Every row gives one point. The points of each table are mixes of a few directions, plus a little noise. Count the directions of each table, and those that both share. Where both have some left over, give the other angles between the two spaces (their principal angles), to ten degrees, smallest first.

First (7 x 2):
-12,3
13,-3
-58,14
-29,7
-11,3
39,-10
58,-14
Second, 4 rows:
-27,7
56,-13
-39,9
10,-2
Directions: first 1, second 1, shared 1

First (9 x 6):
-12,21,28,-2,-9,-17
3,-32,-17,-9,20,7
12,-35,-26,-1,26,25
12,-13,-39,-1,-14,-2
19,-19,-33,10,12,30
-10,33,25,3,-22,-19
-10,50,39,12,-23,-13
-1,-8,1,-3,9,3
-12,2,21,-8,3,-14
Second, 8 rows:
-3,6,6,12,-30,-1
1,-4,-3,-6,15,1
-10,12,-2,11,-5,-4
-7,2,-17,-12,60,-4
12,-10,15,3,-43,5
19,-27,-2,-30,40,9
18,-18,17,-5,-41,9
-31,38,-13,29,4,-15
Directions: first 3, second 2, shared 0; angles 30, 80

First (10 x 9):
-8,-4,-5,-4,-11,-4,-14,-14,5
-10,-5,-6,-5,-13,-5,-18,-18,7
-17,-8,-10,-9,-23,-9,-31,-30,12
3,1,2,2,4,2,6,6,-2
33,16,19,17,45,17,60,59,-22
-11,-5,-6,-6,-15,-6,-20,-19,7
-3,-1,-2,-2,-4,-2,-6,-5,2
-12,-6,-7,-6,-16,-6,-21,-21,8
13,6,8,7,18,7,24,24,-9
11,5,6,6,15,6,20,19,-7
Second:
10,2,-5,6,4,3,11,19,-9
-28,-5,13,-16,-11,-8,-31,-54,26
28,5,-13,16,11,8,31,54,-26
-11,-2,5,-6,-4,-3,-12,-21,10
-14,-3,7,-8,-6,-4,-16,-27,13
8,1,-4,4,3,2,9,15,-7
8,1,-4,4,3,2,9,15,-7
Directions: first 1, second 1, shared 0; angles 30

First:
3,-10,-6,13,-5,-3,1,2,-8,8,18,5
-3,16,8,-21,8,5,-1,-4,13,-14,-30,-8
0,1,1,-1,1,1,0,0,0,-1,-2,0
0,-1,-1,1,0,0,0,0,0,1,1,1
1,-3,-2,4,-2,-1,0,1,-3,3,6,2
-6,28,17,-36,15,10,-4,-8,24,-23,-54,-14
0,0,0,0,0,1,0,0,0,0,0,0
7,-31,-19,42,-17,-10,4,9,-27,26,60,16
Second (10 x 12):
6,-7,-15,-1,-10,-4,15,15,-2,-3,10,-9
20,38,43,-16,1,9,-25,4,-16,-14,-27,-22
11,-15,-7,-16,-10,-5,20,17,16,-12,1,2
-12,-22,-25,-3,0,-2,19,-1,16,3,9,16
8,22,-11,8,-12,-24,-17,5,-10,-6,-17,-1
-3,17,4,10,-1,5,-18,-6,-28,13,6,4
-17,-12,-13,8,13,3,12,-10,16,3,2,-12
-6,15,3,-9,1,18,-3,0,-23,10,3,5
-11,-12,-1,4,8,-11,-11,-22,22,2,-8,35
3,-24,19,14,11,12,8,-2,11,3,21,-20
Directions: first 1, second 6, shared 1
